Each row is a point. Each copy is the shape, with its points in the same order, turned, moved and blurred by noise. Say if it was mirrored as well.

Shape, 7 rows:
[[  3  -5]
 [-12   6]
 [-15 -24]
 [ 52  22]
 [-13 -11]
 [ -8  -9]
 [-11   0]]
Copy 1 (7 x 2):
[[ -3 -13]
 [ -5   4]
 [ 23  -8]
 [-51 -45]
 [ 10  -3]
 [  7  -7]
 [ -2  -1]]
Copy 1 is: mirrored
Copy 2:
[[  0 -18]
 [  9  -2]
 [ 17 -31]
 [-56   1]
 [ 14 -19]
 [ 10 -19]
 [ 12  -9]]
Copy 2 is: mirrored
Copy 3, 7 rows:
[[-11   9]
 [ -1  -3]
 [-29  -6]
 [ 20  60]
 [-16  -5]
 [-14  -2]
 [ -5  -3]]
Copy 3 is: mirrored

Shape (7 x 3):
[[-18  -9   4]
 [  7   6  -5]
 [ 20   8   8]
 [ 15 -12 -58]
 [ 32 -15  -4]
 [-31 -26 -17]
 [ 22 -11  -4]]
Copy 1, 7 rows:
[[-15 -22   5]
 [  7  -8  -7]
 [ 10   8  -7]
 [  6 -36 -60]
 [ -5  13 -29]
 [-31 -42  -9]
 [ -2   6 -23]]
Copy 1 is: mirrored
Copy 2 (7 x 3):
[[  5   2  17]
 [ -4   6 -15]
 [  1 -11 -23]
 [ 19  55 -31]
 [ 26   0 -29]
 [ 14  30  25]
 [ 18   2 -21]]
Copy 2 is: mirrored
Copy 3 (7 x 3):
[[ -6 -11  -9]
 [ 20   8   3]
 [ 17   6  20]
 [ 59   1 -31]
 [ 36 -13  17]
 [  0 -24 -34]
 [ 26  -9   9]]
Copy 3 is: only turned

Shape, 11 rows:
[[ 24  15  30  11  -2 -25]
 [-18 -23  -7   3  -3   7]
 [  7  -3  10   2   9  15]
 [-16   5   1  31  -9  -4]
 [ 43 -12 -39 -33  23   7]
 [ 11 -21  -7 -45  21  -4]
 [ 21  35 -12 -20 -29  32]
 [ 38 -27 -20 -46   3 -20]
 [ -6  -8  11  22  -7 -12]
 [-29  30   1  19  -5  -4]
 [-30  -6  -2   6   3   5]]
Copy 1 (11 x 6):
[[  5 -10   8  10 -44 -12]
 [-24 -11 -17  -6  20  -7]
 [ -3 -25 -10  -4  -4   8]
 [-22 -18  -8  30   2 -12]
 [ 30  -7  32 -41  28  11]
 [ 20   2  -9 -45  13  -4]
 [ 16   9   6  19   5  53]
 [ 15  21  23 -51   5  -2]
 [-23 -16  -4  11 -11 -16]
 [  1 -12 -19  46   4 -10]
 [-13 -14 -26  11  17 -10]]
Copy 1 is: mirrored
Copy 2, 11 rows:
[[ 11   4   2   4 -39 -35]
 [ 10   4   8  12  16   9]
 [ 16  12   4  -2 -16  11]
 [-20   4  11  28  -7  -4]
 [ 50  35 -55 -11  -7  14]
 [ 49  -3 -27 -22   5   8]
 [-21  43 -20 -39  -6 -13]
 [ 60  21 -42 -15   7 -18]
 [  3   1  12  23  -7 -11]
 [-34 -14   0  14 -12   0]
 [ -6 -11   7   7   9  13]]
Copy 2 is: mirrored
Copy 3 (11 x 6):
[[ 18  23  39  13  -1 -40]
 [-18   3 -11   5 -12  -6]
 [  5  -7  11  19   1  -5]
 [-11  39   7   9  -7   1]
 [ 48 -40 -11 -14 -20  -8]
 [  9 -43   2 -20  -3 -27]
 [ 18 -14  50   1 -36  28]
 [ 25 -42   0 -19 -32 -45]
 [ -8  27   7  14  -9 -18]
 [ -9  40  27  -7   5  14]
 [-22  12   0  -4   2   4]]
Copy 3 is: only turned
